Rows are points. Each copy is the shape, with its points in the same order, turned, moved and blurred by noise. Some copies are also mirrored. Which?
In the rows, 128 means zero.

Shape (6 x 2):
[[122  76]
 [124 126]
 [184 100]
 [128 146]
 [127 117]
 [124 199]]
Copy 1 (6 x 2):
[[150  94]
 [138 144]
 [ 87 105]
 [130 161]
 [137 132]
 [122 213]]
Copy 1 is: mirrored
Copy 2 (6 x 2):
[[119 102]
 [150 138]
 [181  89]
 [162 156]
 [144 133]
 [187 204]]
Copy 2 is: only turned

Shape (5 x 2):
[[124 143]
 [110  77]
 [123 173]
 [162 157]
 [103 194]]
Copy 1 (5 x 2):
[[140 133]
 [ 89  73]
 [162 137]
 [118 169]
 [184 146]]
Copy 1 is: mirrored
Copy 2 (5 x 2):
[[124 134]
 [186 113]
 [ 94 131]
 [110 170]
 [ 67 116]]
Copy 2 is: only turned
Copy 3 (5 x 2):
[[111 133]
 [179 139]
 [ 82 130]
 [ 96  92]
 [ 62 150]]
Copy 3 is: mirrored

Shape (6 x 3):
[[ 71 150 111]
 [126 105  96]
 [132  46 166]
 [134 149 128]
 [140 184 108]
 [ 96 133 105]]
Copy 1 (6 x 3):
[[113 167 107]
 [ 99 100 101]
 [108  66 185]
 [149 111 112]
 [160 125  68]
 [ 92 135 102]]
Copy 1 is: only turned
Copy 2 (6 x 3):
[[119 173 152]
 [171 153 122]
 [208  95 180]
 [132 125 116]
 [102 132  78]
 [132 163 140]]
Copy 2 is: mirrored
Copy 3 (6 x 3):
[[ 87 165 183]
 [106 108 141]
 [154  55 195]
 [139 153 149]
 [132 183 122]
 [ 96 142 166]]
Copy 3 is: only turned

Shape (10 x 4):
[[106 120 116 136]
 [149 113 108 106]
 [129  89 112  97]
 [122 171 141 181]
 [120 158 165 153]
 [165 193 122 175]
 [135  59  83 154]
 [162  85  73 144]
 [ 92 160 122 181]
 [121 117  81 137]]
Copy 1 (10 x 4):
[[103 104 133 148]
 [116 145 168 147]
 [121 122 183 159]
 [109 123  68 119]
 [140 115  92 112]
 [102 175  71 111]
 [100 127 154 216]
 [ 93 162 154 199]
 [ 86 100  76 132]
 [ 77 130 146 161]]
Copy 1 is: mirrored
Copy 2 (10 x 4):
[[130 117 115 162]
 [126 138 116 110]
 [ 99 140 126 127]
 [198  84 125 164]
 [183 109 151 166]
 [215  82 113 124]
 [ 75  80 110 130]
 [ 98  82  96  98]
 [181  80 106 189]
 [125 106  84 140]]
Copy 2 is: only turned
Copy 3 (10 x 4):
[[142 141 141 151]
 [108 151 115 118]
 [ 87 144 127 142]
 [201 147 159 107]
 [172 130 178 103]
 [203 153 126  68]
 [114 207 122 165]
 [119 202  98 140]
 [205 142 150 142]
 [142 158 106 152]]
Copy 3 is: mirrored
Copy 4 (10 x 4):
[[141 136 118 150]
 [152 137 137 102]
 [169 134 103 101]
 [ 99 115 170 177]
 [ 90  96 144 154]
 [100 134 212 151]
 [219 126 130 143]
 [202 140 157 122]
 [111 131 150 197]
 [163 159 134 146]]
Copy 4 is: only turned

Shape (9 x 6):
[[149  68  89 130  98  81]
 [148 197  80  95 110 131]
 [157 114 167  81 123 196]
 [153 214 122  99 132 132]
 [102  90  79 123 134  96]
 [133 110 109 163 133  90]
 [105 112 114 110 110  66]
 [150 118 170 128 120 143]
 [124 147 172 142  92 175]]
Copy 1 (9 x 6):
[[128 127 189  69 140 152]
 [145 166  88  96 117  67]
 [121 114 137 148  26 110]
 [143 122  73 106 106  51]
 [134 131 131  85 141 174]
 [155 100 153 106 153 141]
 [ 98 113 132  82 161 145]
 [131  87 149 146  98 103]
 [122 113 140 189  99  88]]
Copy 1 is: mirrored
Copy 2 (9 x 6):
[[112  51  97  91 146  61]
 [101 166 171 107  72  82]
 [ 93  80 124 128  66 181]
 [ 91 175 182 112  89 131]
 [113 111  73 123 138  63]
 [141 113 114 106 164  86]
 [ 83 104 117 137 159  63]
 [123  90 140 119 129 163]
 [144 101 154 165 107 162]]
Copy 2 is: only turned

Shape (14 x 8):
[[121 106 153  98 105 115 120 138]
 [ 48 118 206 128 114 119 121 150]
 [165  98 125 131 189 130 167  92]
 [149 165 112 135 164 124 128 116]
 [151 158 116 170  49 126 140 108]
 [117 153 136 115  93 112 136 131]
 [ 89 136 103 138 176  88 151  78]
 [ 76 187 130 101  93 127 135 121]
 [ 67 142 113 200 181  98  69 128]
 [ 62  92 193 156 105 185  92  90]
 [119 196 107 141 162 146 149 181]
 [123 109 107 179 134 123  84 129]
 [125 132 161 137 110 143 148  71]
 [110 117 105 103 147 112 167 166]]
Copy 1 (14 x 8):
[[162 107 140  93  78 151 132 145]
 [151 164 145  32 102 171 179 158]
 [ 80  59 144 154  84 119 155 142]
 [ 90 107 133 135 118 126 125  84]
 [188 150 153 168 156 110 129 132]
 [159 151 131 107 110 129 119 123]
 [ 50 143 166 129 100 128 119 151]
 [142 171 134  73 127 108 106 116]
 [ 64 147 171 110 164 224 127 126]
 [155 104 212  49 153 156 190 156]
 [ 96 118  63 104 160 140 123  93]
 [122 100 163 137 150 190 126 138]
 [138 121 176 112 114  94 168 134]
 [107 112  86 110  94 134 107 162]]
Copy 1 is: mirrored
Copy 2 (14 x 8):
[[150 112 123 101 127 166 126 187]
 [173  66 153 110 181 204  92 156]
 [110 124  99 172 132  81 130 163]
 [ 85 117 142 117 129  95 102 156]
 [140 120 206  95  69 126 148 127]
 [140 119 172  87 130 144 119 165]
 [127  76 140 114 167  51 116 164]
 [126 111 191  57 164 139 126 147]
 [115  27 140  90 131  95  36 126]
 [148  37 128 117 158 201 146  93]
 [ 93 162 162  98 149 116  50 124]
 [128  65 117 105  86 119  87 126]
 [123  85 162 135 135 138 166 146]
 [158 152 121 100 155 105  88 166]]
Copy 2 is: mirrored
